Each row of a before or after table is a point. One or more steps were done to the points. Then noise was added and the rows were shuffled. The steps act on how far a point lies along the listed directions, d1 being the first. What was done? A step turns or swaps two directions, mirrors them in a line or flattens them onto one, adds a multiple of one to another, or multiplies one. Angles are multiples of 10 degrees, from the lower direction toward the higher: turns from -170 to 170, lines from 10 to 170 but not 90. Use the fewest steps. Two steps may share a direction if one is a turn and the other turns, adds or multiplies; they go together, in the order done. Otherwise the lowest direction goes first.

Directions:
(1): [+0.46,-0.27]
(2): [+0.27,+0.46]
Before (10 x 2):
[[+0.52,+0.59],
[+0.02,-0.34],
[-0.14,+0.51],
[-0.36,-0.10],
[-0.75,+0.19],
[-0.16,+0.02],
[-0.09,+0.30],
[-0.19,+0.94],
[+0.24,+0.01],
[+0.07,+0.17]]
After (10 x 2):
[[+0.25,-0.16],
[-0.24,+0.26],
[+0.19,+0.29],
[+0.10,+0.09],
[+0.41,-0.30],
[-0.05,-0.81],
[-0.15,-0.15],
[+0.06,-0.17],
[+0.69,+0.32],
[+0.73,-0.62]]
Steps: turn d1 and d2 by -140 degrees

Directions:
(1): [-0.56,+0.21,+0.46,-0.11]
(2): [+0.04,-0.65,+0.28,-0.28]
Before:
[[-0.12,+0.36,+0.18,-0.04],
[+0.33,-1.10,-0.06,-0.26],
[+0.12,-0.01,+0.11,+0.02],
[+0.12,+0.14,-0.04,-0.19],
[+0.01,-0.30,+0.17,-0.21],
[+0.31,-0.23,-0.14,+0.01],
[+0.35,-0.42,-0.32,+0.10],
[+0.44,-0.89,+0.06,-0.28],
[+0.04,-0.11,+0.03,+0.01],
[+0.45,-1.08,-0.17,-0.04],
[-0.10,-0.08,-0.02,-0.08],
[-0.31,+0.07,+0.26,-0.24],
[+0.52,-0.93,+0.11,-0.17],
[-0.03,+0.23,-0.17,-0.03]]
After:
[[+0.77,-1.00,-0.24,-0.22],
[+0.43,-0.46,-0.40,+0.12],
[-0.26,+0.06,+0.22,-0.23],
[+0.11,+0.15,-0.01,-0.20],
[+0.15,-0.36,+0.05,-0.19],
[+0.09,-0.12,+0.00,+0.00],
[-0.19,+0.39,+0.26,-0.05],
[+0.87,-1.06,-0.18,-0.10],
[-0.07,-0.09,-0.04,-0.07],
[-0.13,+0.28,-0.08,-0.05],
[+0.78,-1.20,-0.43,+0.01],
[+0.68,-1.24,-0.37,-0.20],
[+0.15,-0.01,+0.09,+0.02],
[+0.38,-0.25,-0.18,+0.01]]
Steps: add -0.5 times d2 to d1

Directions:
(1): [-0.12,-0.12,+0.44,+0.45,-0.29,-0.24,-0.05,+0.76]
(2): [-0.23,+0.09,+0.20,-0.31,+0.52,-0.57,-0.60,+0.03]
(3): [-0.02,-0.48,+0.32,-0.19,-0.66,-0.23,-0.23,-0.50]
Before:
[[-0.06,-0.19,+0.31,+0.28,-0.31,-0.17,+0.17,+0.63],
[+0.15,+0.30,-0.02,-0.16,+0.16,-0.01,-0.08,-0.03],
[+0.26,+0.83,-1.02,+0.19,+0.78,+1.01,+0.93,-0.01],
[+0.04,+0.34,-0.30,+0.25,+0.15,+0.11,+0.16,+0.47],
[+0.05,+0.03,-0.08,+0.09,+0.11,+0.30,+0.19,+0.20],
[+0.06,-0.12,-0.37,+0.25,-0.30,+0.49,+0.32,-0.23],
[+0.08,+0.16,+0.05,-0.20,+0.27,-0.43,-0.36,-0.36],
[+0.22,-0.33,-0.03,+0.47,-0.97,+0.59,+0.42,+0.23]]
After:
[[+0.12,-0.57,+0.27,+0.20,-1.19,+0.22,-0.04,-0.10],
[+0.12,+0.18,-0.28,+0.32,-0.20,+0.24,+0.35,+0.36],
[+0.01,-0.31,-0.17,+0.10,-0.47,+0.31,+0.11,-0.42],
[+0.12,+0.36,-0.09,-0.12,+0.48,-0.34,-0.20,-0.16],
[+0.40,+0.34,-0.89,+0.24,-0.21,+1.24,+1.19,-0.45],
[-0.06,-0.22,+0.33,+0.22,-0.33,-0.24,+0.08,+0.55],
[+0.06,-0.09,-0.03,+0.07,-0.09,+0.32,+0.24,+0.07],
[+0.16,+0.30,-0.09,-0.12,+0.12,+0.10,+0.02,+0.00]]
Steps: turn d2 and d3 by -40 degrees

Directions:
(1): [-0.02,+0.03,+0.38,-0.11,-0.25,+0.64,+0.59,-0.67,-0.06,-0.39,-0.01]
(2): [-0.15,-0.12,-0.23,+0.34,+0.06,+0.26,-0.36,-0.12,-0.03,-0.28,+1.04]
Before (8 x 11):
[[-0.19,-0.10,+0.01,+0.37,+0.04,+0.09,-0.03,+0.16,+0.32,+0.08,+0.26],
[+0.23,-0.19,+0.37,-0.27,-0.16,+0.08,+0.03,-0.13,+0.19,-0.03,-0.51],
[-0.05,+0.16,-0.29,-0.16,+0.26,-0.43,-0.31,+0.50,+0.05,+0.64,-0.43],
[+0.04,-0.12,+0.40,+0.09,-0.09,+0.64,+0.50,-0.47,-0.13,-0.51,+0.41],
[-0.20,-0.45,-0.71,+0.42,+0.55,-0.74,-1.18,+1.02,+0.00,+0.45,+0.98],
[+0.00,-0.37,-0.27,+0.43,-0.05,-0.15,-0.29,+0.17,-0.33,-0.19,+0.63],
[-0.03,+0.18,-0.39,+0.19,+0.38,-0.43,-0.68,+0.31,-0.22,+0.06,+0.37],
[+0.11,-0.02,+0.39,-0.26,-0.01,+0.16,+0.62,-0.33,+0.13,-0.39,-0.26]]
After (8 x 11):
[[+0.20,+0.00,+0.38,-0.26,+0.09,-0.21,+0.48,+0.26,-0.07,+0.22,-0.87],
[-0.09,+0.20,+0.03,+0.11,+0.05,+0.45,+0.06,-0.62,-0.32,-0.54,+0.52],
[+0.20,-0.02,-0.01,-0.24,+0.20,-0.67,+0.03,+0.44,+0.14,+0.10,-0.41],
[-0.16,-0.08,+0.24,+0.23,-0.09,+0.26,+0.29,-0.11,+0.36,+0.00,+0.01],
[-0.35,-0.38,+0.37,+0.15,-0.20,+1.22,+0.46,-1.01,-0.19,-0.83,+1.26],
[-0.29,+0.01,-0.38,+0.19,+0.14,+0.29,-0.42,-0.06,-0.06,+0.05,+0.87],
[+0.08,-0.30,+0.19,+0.10,-0.31,+0.28,+0.48,-0.43,-0.34,-0.41,+0.03],
[+0.21,-0.26,+0.06,-0.07,+0.12,-0.29,-0.56,+0.28,+0.23,+0.15,-0.16]]
Steps: turn d1 and d2 by -110 degrees

Directions:
(1): [+0.07,+1.06,-0.21,+0.04,+0.49,+0.00,+0.03,+0.42,+0.08,+0.49,-0.22,+0.19,+0.09,-0.30]
(2): [-0.33,+0.24,-0.41,+0.06,-0.33,-0.37,-0.17,-0.46,+0.09,-0.04,+0.59,+0.00,-0.48,-0.78]
Before:
[[-0.18,-0.11,-0.18,-0.01,-0.26,-0.20,-0.16,-0.32,-0.05,-0.14,+0.25,-0.05,-0.22,-0.24],
[-0.03,+0.09,-0.06,-0.10,+0.04,-0.10,-0.02,-0.05,-0.03,+0.11,+0.01,-0.02,+0.05,+0.01],
[+0.07,-0.12,-0.04,-0.02,+0.08,+0.06,+0.03,+0.05,-0.07,+0.09,-0.22,+0.05,+0.03,+0.27],
[+0.19,-0.49,+0.32,-0.13,+0.06,+0.24,+0.16,+0.01,-0.09,-0.15,-0.14,-0.04,+0.27,+0.49],
[-0.19,-0.66,+0.05,+0.02,-0.40,-0.01,-0.13,-0.41,-0.01,-0.33,+0.23,-0.05,-0.09,-0.06],
[+0.25,+0.26,+0.16,-0.06,+0.31,+0.24,+0.06,+0.35,+0.04,+0.24,-0.31,-0.03,+0.24,+0.29],
[-0.10,-0.22,+0.07,-0.06,+0.06,+0.05,+0.02,+0.13,+0.07,-0.08,-0.23,-0.18,+0.13,+0.32],
[+0.12,-0.26,+0.28,-0.08,+0.19,+0.19,+0.05,+0.25,-0.04,-0.11,-0.21,-0.08,+0.35,+0.46],
[+0.32,-0.25,+0.21,-0.08,+0.07,+0.20,+0.10,+0.16,-0.11,-0.04,-0.28,-0.01,+0.16,+0.46],
[+0.23,+0.17,+0.21,-0.08,+0.32,+0.17,+0.04,+0.32,-0.08,+0.10,-0.39,-0.01,+0.14,+0.30],
[+0.03,-0.39,+0.03,-0.04,-0.24,+0.05,+0.04,-0.07,-0.08,-0.23,-0.07,-0.02,+0.08,+0.17],
[+0.21,-0.56,+0.39,-0.04,-0.07,+0.22,+0.17,+0.07,-0.10,-0.17,-0.27,-0.05,+0.31,+0.58]]
After, 12 rows:
[[+0.66,-0.49,+0.63,-0.13,+0.42,+0.59,+0.28,+0.64,-0.20,+0.00,-0.89,-0.02,+0.65,+1.28],
[-0.05,+0.11,-0.09,-0.11,+0.02,-0.13,-0.03,-0.07,-0.02,+0.11,+0.05,-0.03,+0.01,-0.04],
[+0.54,-0.75,+0.74,-0.19,+0.40,+0.63,+0.34,+0.49,-0.18,-0.11,-0.75,-0.02,+0.77,+1.30],
[+0.11,-0.44,+0.13,-0.06,-0.15,+0.15,+0.07,+0.04,-0.11,-0.22,-0.21,-0.03,+0.20,+0.36],
[+0.57,+0.03,+0.56,-0.12,+0.62,+0.61,+0.23,+0.81,-0.05,+0.27,-0.89,-0.03,+0.70,+1.06],
[-0.34,-0.55,-0.12,+0.06,-0.57,-0.18,-0.21,-0.62,+0.03,-0.35,+0.51,-0.06,-0.33,-0.42],
[+0.62,-0.84,+0.89,-0.12,+0.34,+0.68,+0.37,+0.64,-0.20,-0.13,-1.00,-0.04,+0.89,+1.55],
[+0.49,-0.52,+0.74,-0.13,+0.55,+0.62,+0.23,+0.76,-0.13,-0.07,-0.87,-0.07,+0.88,+1.35],
[+0.55,-0.07,+0.61,-0.13,+0.65,+0.54,+0.21,+0.77,-0.16,+0.12,-0.96,-0.01,+0.60,+1.07],
[+0.09,-0.35,+0.32,-0.10,+0.26,+0.27,+0.11,+0.40,+0.02,-0.06,-0.58,-0.18,+0.41,+0.77],
[+0.22,-0.23,+0.16,-0.06,+0.22,+0.25,+0.11,+0.28,-0.12,+0.10,-0.50,+0.05,+0.26,+0.64],
[-0.47,+0.09,-0.53,+0.04,-0.55,-0.53,-0.31,-0.72,+0.02,-0.18,+0.76,-0.06,-0.64,-0.91]]
Steps: multiply d2 by 3

Directions:
(1): [-0.17,+0.07,+0.27,-0.13,+0.18,+0.15,-0.20,+0.04,+0.83,-0.90,-0.24,-0.16,+0.10,-0.14,+0.26,+0.88,+0.32,+0.03,+0.18,+0.24]
(2): [+0.68,-0.12,-0.28,-1.00,+0.44,+0.55,+0.08,-0.35,-0.06,+0.01,-0.16,-0.10,+0.48,+0.05,-0.24,+0.16,-0.28,+0.38,-0.33,-0.11]
Before (10 x 20):
[[+0.26,-0.19,-0.07,-0.73,+0.30,+0.26,+0.10,-0.28,+0.36,-0.49,-0.26,+0.37,+0.33,+0.26,-0.17,+0.29,-0.22,+0.40,+0.03,+0.04],
[-0.07,+0.22,+0.19,-0.28,+0.42,+0.19,-0.17,+0.11,+0.83,-1.24,-0.41,-0.41,+0.52,-0.11,+0.09,+0.85,+0.38,+0.16,+0.27,+0.18],
[-0.60,-0.01,+0.05,+1.13,-0.56,-0.53,-0.05,+0.26,-0.34,+0.20,+0.46,+0.33,-0.40,-0.11,+0.22,-0.59,+0.22,-0.35,+0.21,-0.05],
[+0.84,-0.18,-0.05,-1.31,+0.30,+0.50,+0.07,-0.15,-0.13,-0.05,-0.29,-0.02,+0.40,-0.14,-0.11,+0.46,-0.02,+0.30,-0.04,+0.07],
[-0.10,+0.09,+0.02,+0.72,-0.29,-0.48,+0.00,+0.27,-0.01,+0.01,+0.16,-0.16,-0.32,-0.10,+0.25,-0.22,+0.31,-0.13,+0.00,-0.08],
[-0.37,-0.04,+0.22,+0.64,-0.11,-0.49,-0.18,+0.19,+0.61,-0.40,-0.19,+0.06,-0.19,+0.25,+0.17,+0.35,+0.49,-0.15,+0.30,+0.22],
[+1.34,-0.29,-0.76,-1.38,+0.63,+0.84,+0.04,-0.66,-0.68,+0.45,-0.08,-0.12,+0.69,+0.03,-0.30,-0.28,-0.48,+0.66,-0.62,-0.39],
[-0.25,-0.17,+0.02,+0.74,-0.35,-0.30,-0.10,+0.02,-0.58,+0.48,+0.35,+0.19,-0.38,-0.09,+0.18,-0.41,-0.18,-0.15,+0.06,-0.29],
[-0.34,+0.03,+0.30,+0.07,-0.02,-0.29,-0.25,+0.20,+0.26,-0.27,+0.12,-0.06,-0.08,-0.01,+0.14,+0.21,+0.09,-0.19,-0.18,-0.24],
[+0.03,+0.09,+0.06,-0.25,+0.02,+0.21,-0.10,+0.10,+0.32,-0.22,-0.40,-0.08,-0.21,+0.01,+0.03,+0.46,+0.07,+0.04,+0.19,+0.06]]
After:
[[+0.55,-0.29,-0.38,-0.28,+0.15,-0.01,+0.14,-0.22,-0.39,+0.57,-0.11,+0.12,+0.24,+0.34,-0.37,-0.44,-0.23,+0.28,-0.31,-0.19],
[+0.12,+0.00,+0.41,-0.58,+0.10,+0.14,-0.16,+0.15,+0.62,-0.70,-0.38,-0.09,+0.14,-0.29,+0.30,+0.98,+0.47,-0.04,+0.33,+0.35],
[-0.10,-0.21,-0.25,+0.59,-0.39,-0.26,+0.13,+0.02,-0.86,+0.74,+0.54,+0.38,-0.25,-0.05,-0.05,-1.02,-0.16,-0.18,-0.13,-0.24],
[+0.69,+0.03,-0.31,-1.11,+0.67,+0.54,+0.11,-0.25,-0.04,-0.35,-0.35,-0.30,+0.93,+0.03,-0.40,+0.13,-0.22,+0.48,-0.19,-0.18],
[+0.09,-0.04,+0.03,-0.36,+0.12,-0.10,-0.08,+0.05,-0.16,+0.18,+0.22,-0.01,+0.16,+0.07,-0.16,-0.13,-0.18,+0.01,-0.43,-0.44],
[+0.33,-0.02,-0.28,+0.22,-0.16,-0.31,+0.12,+0.02,-0.41,+0.44,+0.21,-0.15,-0.08,-0.02,+0.01,-0.59,-0.02,+0.04,-0.25,-0.30],
[+0.32,+0.03,-0.13,-0.52,+0.12,+0.29,-0.02,-0.04,+0.04,+0.05,-0.34,-0.06,-0.05,+0.05,-0.17,+0.24,-0.12,+0.21,+0.03,-0.06],
[-0.28,-0.16,+0.00,+0.80,-0.39,-0.28,-0.08,+0.06,-0.60,+0.36,+0.36,+0.17,-0.38,-0.11,+0.16,-0.37,-0.14,-0.11,+0.10,-0.28],
[+0.04,-0.14,+0.08,-0.46,+0.24,+0.15,+0.03,-0.24,+0.60,-0.73,-0.30,+0.36,+0.18,+0.18,-0.07,+0.50,-0.07,+0.32,+0.18,+0.10],
[-0.48,+0.11,+0.34,+0.49,+0.10,-0.05,-0.54,+0.23,+1.27,-1.48,-0.22,-0.22,-0.15,-0.36,+0.76,+1.28,+0.74,-0.07,+0.52,+0.38]]
Steps: swap d1 and d2

Directions:
(1): [-0.01,-0.59,-0.34,-0.60,+0.05,-0.65,-0.03,-0.50,+0.45,+0.44,-0.37,+0.10,-0.48,-0.20,-0.47,+0.16,-0.54,-0.04,-0.39,+0.34,-0.40,+0.02,-0.40,-0.09]
(2): [+0.19,+0.67,-0.77,+0.01,-0.32,-0.35,-0.02,+0.32,-0.26,+0.01,+0.44,-0.11,-0.58,-0.08,-0.16,-0.18,-0.42,-0.55,+0.25,-0.12,-0.26,-0.63,+0.49,-0.29]
(3): [+0.12,+0.05,-0.25,-0.49,-0.17,+0.54,+0.10,+0.34,+0.35,+0.03,+0.85,-0.16,+0.05,-0.05,+0.03,+0.12,-0.21,+1.07,+0.19,+0.42,-0.50,-0.09,-0.12,+0.34]
(4): [-0.28,-0.29,-0.53,+0.37,+0.10,+0.17,-0.31,+0.25,-0.43,+0.11,+0.37,+0.09,+0.00,+0.18,-0.02,+0.31,-0.46,-0.38,+0.14,+0.84,+0.39,+0.99,+0.05,-0.01]
Before, 13 rows:
[[-0.12,-0.07,+0.29,-0.34,-0.25,+0.25,+0.02,-0.40,+0.52,-0.22,+0.01,+0.09,+0.19,-0.17,-0.12,+0.16,+0.16,+0.89,-0.29,+0.13,-0.45,-0.32,-0.51,+0.18],
[+0.04,-0.35,-0.05,-0.40,-0.30,-0.31,+0.14,-0.36,+0.40,+0.14,-0.31,+0.13,-0.42,-0.26,-0.30,-0.06,-0.18,+0.20,-0.35,-0.20,-0.52,-0.81,-0.08,-0.16],
[-0.33,-0.42,+0.62,+0.58,+0.27,-0.25,-0.29,-0.40,-0.21,+0.07,-1.12,+0.06,+0.35,+0.21,-0.01,+0.11,+0.44,-0.81,-0.43,-0.01,+0.72,+0.70,-0.16,-0.06],
[-0.09,-0.41,+0.06,+0.02,+0.27,-0.50,-0.06,-0.66,-0.03,+0.08,-0.87,+0.04,-0.13,+0.00,-0.32,+0.17,-0.11,-0.79,-0.31,+0.39,+0.20,+0.24,-0.07,-0.39],
[-0.06,-0.04,-0.54,+0.21,-0.03,+0.48,-0.45,+0.52,-0.11,+0.12,+0.80,+0.04,+0.29,+0.26,+0.21,+0.24,-0.22,+0.28,+0.38,+0.99,+0.27,+1.03,+0.15,+0.54],
[-0.03,-0.33,-0.30,-0.37,-0.27,-0.36,+0.12,-0.02,+0.39,+0.36,+0.25,+0.07,-0.20,-0.09,-0.43,-0.17,-0.71,+0.06,+0.09,+0.24,-0.43,-0.05,+0.01,-0.01],
[-0.29,-0.15,+0.50,+0.60,+0.24,+0.40,-0.24,+0.09,-0.32,-0.44,-0.08,-0.19,+0.64,+0.20,+0.38,+0.11,+0.25,-0.16,+0.09,-0.09,+0.68,+0.62,+0.12,+0.07],
[+0.01,+0.11,-0.31,-0.32,-0.17,+0.03,+0.03,+0.13,+0.38,+0.09,+0.41,+0.12,-0.24,-0.09,-0.15,-0.19,-0.35,+0.63,-0.10,+0.50,-0.33,-0.07,-0.03,+0.13],
[+0.11,-0.77,+0.29,-0.40,+0.11,+0.11,+0.10,-0.61,+0.50,+0.38,-0.39,+0.11,+0.59,+0.16,-0.13,+0.09,+0.21,+0.78,-0.32,+0.51,-0.14,+0.60,-0.70,+0.33],
[+0.33,+0.44,+0.10,+0.26,-0.30,-0.03,+0.15,+0.38,-0.07,-0.37,+0.07,-0.06,+0.10,-0.09,+0.05,-0.27,+0.34,-0.01,+0.25,-0.38,+0.00,-0.37,+0.62,-0.37],
[+0.04,-0.73,-0.75,-0.55,+0.20,-0.14,-0.15,+0.08,+0.44,+0.49,-0.10,-0.09,-0.46,-0.12,-0.13,+0.37,-0.39,+0.13,-0.44,+0.92,-0.10,+0.40,-0.32,+0.03],
[+0.07,-0.21,-0.37,-0.80,-0.20,-0.47,-0.14,-0.23,+0.70,+0.23,+0.41,-0.01,-0.45,-0.23,-0.43,-0.01,-0.57,+0.34,-0.10,+0.21,-0.49,-0.41,-0.33,-0.03],
[-0.06,-0.33,+1.15,-0.01,+0.32,-0.57,-0.18,-0.93,-0.09,+0.37,-1.29,+0.13,+0.22,-0.03,-0.13,-0.07,+0.30,-0.61,-0.59,-0.26,+0.18,+0.04,-0.34,-0.34]]
After, 13 rows:
[[-0.08,-0.40,-0.24,-0.13,-0.25,-0.44,+0.01,-0.35,+0.15,+0.16,-0.39,+0.19,-0.50,-0.18,-0.33,-0.01,-0.30,-0.26,-0.33,-0.05,-0.26,-0.51,+0.04,-0.29],
[-0.06,-0.26,-0.45,-0.32,-0.29,-0.44,+0.07,+0.02,+0.28,+0.37,+0.28,+0.06,-0.29,-0.08,-0.46,-0.18,-0.82,-0.15,+0.14,+0.27,-0.38,-0.05,+0.10,-0.07],
[-0.22,-0.22,+0.82,+0.31,+0.23,+0.59,-0.10,+0.02,+0.02,-0.47,-0.08,-0.24,+0.82,+0.13,+0.43,+0.08,+0.46,+0.44,+0.01,-0.22,+0.47,+0.44,-0.06,+0.25],
[-0.06,-1.16,+0.64,-0.29,+0.33,+0.28,+0.05,-0.80,+0.52,+0.39,-0.66,+0.18,+0.88,+0.25,-0.06,+0.22,+0.39,+0.90,-0.45,+0.63,+0.13,+1.07,-0.94,+0.44],
[-0.34,-0.38,+0.32,+0.02,-0.05,+0.19,-0.16,-0.49,+0.24,-0.18,-0.25,+0.23,+0.32,-0.05,-0.10,+0.29,+0.11,+0.42,-0.37,+0.38,-0.01,+0.32,-0.55,+0.09],
[-0.16,-0.47,+1.12,+0.10,+0.23,+0.04,-0.03,-0.49,+0.34,+0.01,-1.07,-0.05,+0.60,+0.11,+0.08,+0.05,+0.78,+0.19,-0.48,-0.26,+0.31,+0.28,-0.44,+0.22],
[-0.07,+0.07,-0.45,-0.13,-0.13,-0.07,-0.07,+0.16,+0.17,+0.11,+0.35,+0.17,-0.30,-0.03,-0.17,-0.16,-0.47,+0.26,-0.08,+0.62,-0.13,+0.15,+0.06,+0.05],
[+0.31,+0.52,-0.12,+0.35,-0.33,-0.15,+0.09,+0.44,-0.22,-0.35,+0.10,-0.06,-0.02,-0.07,+0.02,-0.28,+0.23,-0.29,+0.29,-0.35,+0.07,-0.34,+0.75,-0.46],
[+0.07,-0.75,-0.67,-0.63,+0.18,-0.09,-0.11,+0.06,+0.55,+0.49,-0.08,-0.11,-0.41,-0.15,-0.13,+0.36,-0.33,+0.31,-0.46,+0.86,-0.18,+0.33,-0.37,+0.08],
[-0.04,-0.49,+1.51,-0.22,+0.36,-0.38,-0.09,-1.04,+0.18,+0.35,-1.35,+0.11,+0.44,-0.06,-0.04,-0.05,+0.53,-0.11,-0.66,-0.35,+0.07,+0.00,-0.56,-0.17],
[+0.05,-0.32,+0.28,-0.33,+0.18,-0.36,+0.12,-0.68,+0.31,+0.03,-0.76,-0.05,-0.06,-0.10,-0.28,+0.11,+0.06,-0.18,-0.33,+0.20,-0.13,-0.17,-0.18,-0.23],
[+0.03,+0.01,-0.41,-0.01,-0.07,+0.58,-0.33,+0.51,+0.12,+0.11,+0.86,-0.01,+0.34,+0.19,+0.23,+0.21,-0.13,+0.68,+0.38,+0.86,+0.06,+0.76,+0.09,+0.62],
[-0.01,-0.22,-0.59,-0.53,-0.17,-0.61,-0.26,-0.19,+0.42,+0.26,+0.36,+0.06,-0.56,-0.17,-0.47,+0.03,-0.72,-0.18,-0.07,+0.35,-0.26,-0.14,-0.21,-0.17]]
Steps: multiply d2 by 1.6; flatten d3 and d4 onto the line at 40 degrees
